Each row of a before or after table is a point. One or more steps were done to the points. Then noise was added and the rows were shuffled. The steps act on columns, c1 being the first. Write out the steps. A step turns or swaps two columns, mirrors them in a line or flattens them onto one, adds a multiple of one to another, or multiplies or shifts one. Angles are multiples of 10 degrees, from the lower column toward the higher: turns from -170 to 170, lines from 10 to 170 but not 90. Use the fewest steps. Two steps may share a column if one is a turn and the other turns, adds or multiplies; they go together, in the order done. Otherwise the lowest column goes first.

Before (11 x 2):
[[ 27  44]
 [ -2  22]
 [ 22  63]
 [ 28  20]
 [ 30  20]
 [-71  85]
 [ 19  73]
 [ 21  13]
 [ 23  31]
 [ 12  14]
 [  5  13]]
After (11 x 2):
[[ 22   6]
 [ 34   6]
 [-70 118]
 [ 16  21]
 [ 31   3]
 [ -1  23]
 [ 10   5]
 [ 22  51]
 [ 28  24]
 [  9  15]
 [ 18  64]]
Steps: add -0.5 times c1 to c2

Before (12 x 6):
[[  22 -100   45  -43   42  -21]
 [ -62   23   -3   51  -10  -33]
 [ 115  -16    7  -42  -22  -40]
 [  22  -10    9  -39  -27  -23]
 [   5  -92   -2  -18   15  -34]
 [  16  -18   54   93    4  -16]
 [ -34   25   -9   34    0   15]
 [  23   11   -6   39   10  -43]
 [ -22  -68    7  106   31  -55]
 [  68   -1   17  -42   20  -30]
 [  91   -6  -11  -43   35    5]
 [ -57  -52   61  -25   60  -51]]
After (12 x 6):
[[  5 -58   1  69 -46 -45]
 [-20  54   7 110 -16 -61]
 [ 71 -36  18 -18  22 -31]
 [ 13 -38  11 -10 -32 -26]
 [ 23  34  -2  21  16 -51]
 [ 25 -80  47  63 -24 -22]
 [-58  51  -9  12  -3 -30]
 [ 92 -49 -15 -15  38   6]
 [-55 -52  62  26  26 -54]
 [ 18  65  60  64  -3 -13]
 [112 -37   6  -6 -35 -44]
 [-31  47 -10  -6  15  16]]
Steps: add 0.7 times c2 to c5; turn c2 and c4 by -60 degrees

Before (9 x 11):
[[-16 -32 -24 -20  20  -8 -38   5  11   4 -12]
 [ 44  10   3  52 -52  32  35 -33 -32 -10 -13]
 [  0  -5 -26  16 -20  43 -23  29  34 -34  20]
 [-17  -8   8  22 -17   3  15 -38  -8 -42  12]
 [  7   4 -64 -26 -17   3  53 -43  45 -21  15]
 [-12 -31  28 -41 -12 -16  52  36 -47  12 -53]
 [-14   5  25  54   2 -50   7  -3 -14  26 -44]
 [-30  33 -13 -12 -49   4 -31  17 -17  -6 -17]
 [ 58 -49 -29 -19 -19 -31 -40  39  45 -30   4]]
After (9 x 11):
[[  41  -37  -25  -35   -5  -10   -1   52   -4   -8   18]
 [  19  -25  -32  -14  -46  -32   67  115  -42  -35   17]
 [  21    8  -27   46  -18   45    6   40  -41  -39   -1]
 [ -48   41    4   31  -34   31   32  -49   32    3   -5]
 [   0   -1   25  -12    6  -50  -14  -10   37   30   33]
 [ -51   13  -65   -1  -12    3   -9  -49  -47   -8    8]
 [  40   55  -13  -35  -18    4  -21  -33   23  -17    6]
 [ -45  -17   29 -120  -29  -17  -29   84   68   26   24]
 [  -8    3    7   39  -20    3  -21  -26    0  -40  -17]]
Steps: turn c1 and c7 by 110 degrees; add -0.3 times c1 to c10; add -1.5 times c2 to c8; turn c2 and c5 by 40 degrees; add 1.5 times c11 to c4; turn c9 and c11 by 150 degrees

Before (8 x 14):
[[ 17 -33  36  11 -15 -21 -10  29  -1 -11  20  33  27 -38]
 [ -6  29 -20  16  23  33  54   0 -45 -44 -12 -11  -5  13]
 [ 27 -25  29   5  -6  -9 -25  21 -41  17 -21  38  20 -48]
 [ 42   9   8   0 -40  14 -23  -1 -38 -21 -29  43 -20  21]
 [-28  11 -13  10   7  44  51 -31 -15 -44 -14 -52  -1 -17]
 [-31  21 -38 -23 -13  -7  -6  17 -34 -11  36  -4   6 -24]
 [-18  35 -29   5  21 -50  19 -10   3  16  44 -38  19 -46]
 [  0  11 -38 -17  25  24  42   7  -5 -10  15 -53  39 -21]]
After (8 x 14):
[[ -14  -30 -120  -21  -13   22  -29   16  -28   23   20   -4    6   10]
 [  22   -2   86   17   -6   25   18   21  -33    6   -9   38   19   54]
 [  11   11   68   -4  -15  -13   12   29  -17  -24   31   33   27   49]
 [ -31  -18  -18  -33    7   40  -14  -31   25  -49  -17  -52   -2    9]
 [ -22  -19  -37  -31   23   56    6    0   -3  -57  -18  -11   -5  -26]
 [ -15  -19 -101  -17   25   20    8    8   16   16    0  -53   39   12]
 [  30    2   43  -18  -40   38   31   -1  -14  -17  -25   44  -19  -23]
 [ -15  -53 -106   16   22  -34  -12  -10  -36    5   31  -38   19   23]]
Steps: multiply c7 by 0.4; turn c1 and c7 by 60 degrees; turn c2 and c14 by -150 degrees; turn c3 and c11 by 20 degrees; multiply c3 by 2.5; turn c4 and c10 by -60 degrees; multiply c10 by 1.6; turn c6 and c9 by 50 degrees

Before (12 x 24):
[[  16   77  -59  -15  -30  -65   17   11  -41    2  -34    1   -4   -1
    -4  -12  -15  -25    9  -43   14   23  -26   55]
 [ -12  -12    4    9  -39    2  -13  -43  -53   -8    7   73   22  -14
   -37    8  -21   36   29 -117   68  -61 -108  -20]
 [  41   19   25    1   -8   -3  -11   62   23 -107  -28   16    2  -21
    37   -7  -19   -5   75   35   80   27  -22  -51]
 [ -14   40    9    6  -44  -27    3   56   35   48   65    7   55   30
    43  -21  -49  -33   49   51   72  -65   -4  -28]
 [  29   59  -82   -9   -2   32  -28   83  -24    5   83  -32  -66  -28
   -28   10  -73  -15   28   -9   19   79  -48    2]
 [  27  -11  -27  -36   35  -28   50  -14   53   64  -21    3  -32  -33
   -12   36  121    7   19  -50    8  -10  -16  -48]
 [  20   33   -5  -44   73   63   34   -9  -23   29  -31    7   43  -14
    12  -15   -3   38  -11  -60    1  -20  -76   -7]
 [  30  -23  -23  -20  -62  -41    7  -24  -12  -17  -26  -33   14   23
    -6   14  -76   43    3  -46  -38  -31   54  -38]
 [  55   19   26   64   27   23   14  -99   25  -12   51   24  -15   34
    49   46   -4   30   -7  -31   -9  -45  -24   43]
 [  18  -48   35  -27   66   15  -65  -44   51  -19   -5   52   29   88
   -41   54   88   12   48  -22   39   25   88 -100]
 [ -10   26   79  -22  -21   13    1  -25   97  -38  -54   50   -8   43
    -7  -54   43  -22   47  -61   80  -19   38   11]
 [ -32  -42  -97    2   32   45  -14   48   67   15  -12   34  -18   35
    63   18   -8    9   64  -74   84  -18    7  -10]]
After (12 x 24):
[[  56   24 -104   70   20   26  -38  -10   26   -6   52   -1  -13   35
    19   34   15  -24   -8  -31   14  -45  -26  -87]
 [  -9  -11  -44    4  -40    0  -15    2  -56   -9    9   60   23  -12
    -2   -9   27  -30   31 -120   90  -63 -111   43]
 [  29  -11   -6  -34   29  -28  -15   34   52   68  -21  -29  -35  -33
   -46   59 -117  -47   18  -49   59  -10  -12   17]
 [ -36  -36   55    3   33   49  -27   91   66   15  -17   19  -19   35
   -37    3   12   -6   65  -72   83   -8   13  -38]
 [  -4   27  -39  -25  -24   15   51  -72   93  -40  -51   88   -5   40
    18  -33  -54   10   49  -70   73  -16   36    8]
 [  16   81   24  -16  -35  -68   16   55  -41    8  -37   15   -6   -3
    52   15    2   32    9  -43  -16   25  -27  -24]
 [  15  -53  -50  -27   66    8  -77  -24   52  -19   -8   19   32   86
   -69  -22  -82  -43   47  -25   87   24   87   60]
 [ -16   37   50    8  -42  -29   22  -23   36   52   64   18   57   30
   -32   -6   33   51   51   48   24  -65   -5  -22]
 [  34  -24  -21  -28  -62  -43  -10   21  -17  -16  -27  -43   15   19
   -35   11   89   -7    5  -47  -26  -32   54    6]
 [  12   29   -6  -37   71   61   34   10  -23   28  -26   19   46  -14
   -13   21   18  -27  -14  -65   35  -19  -74  -20]
 [  36   15   52    1  -10   -6    5  -39   20 -103  -29   28    7  -16
   -56  -11   14   16   82   36   68   25  -23  -39]
 [  30   59   96  -11    3   32  -18   68  -22    4   88  -36  -73  -23
    15  -22   67   45   25   -9  -19   86  -52   16]]
Steps: turn c15 and c24 by -110 degrees; add -0.5 times c1 to c24; turn c3 and c8 by -100 degrees; add -0.7 times c16 to c12; turn c7 and c16 by 60 degrees; turn c17 and c18 by -160 degrees; add -1 times c18 to c21
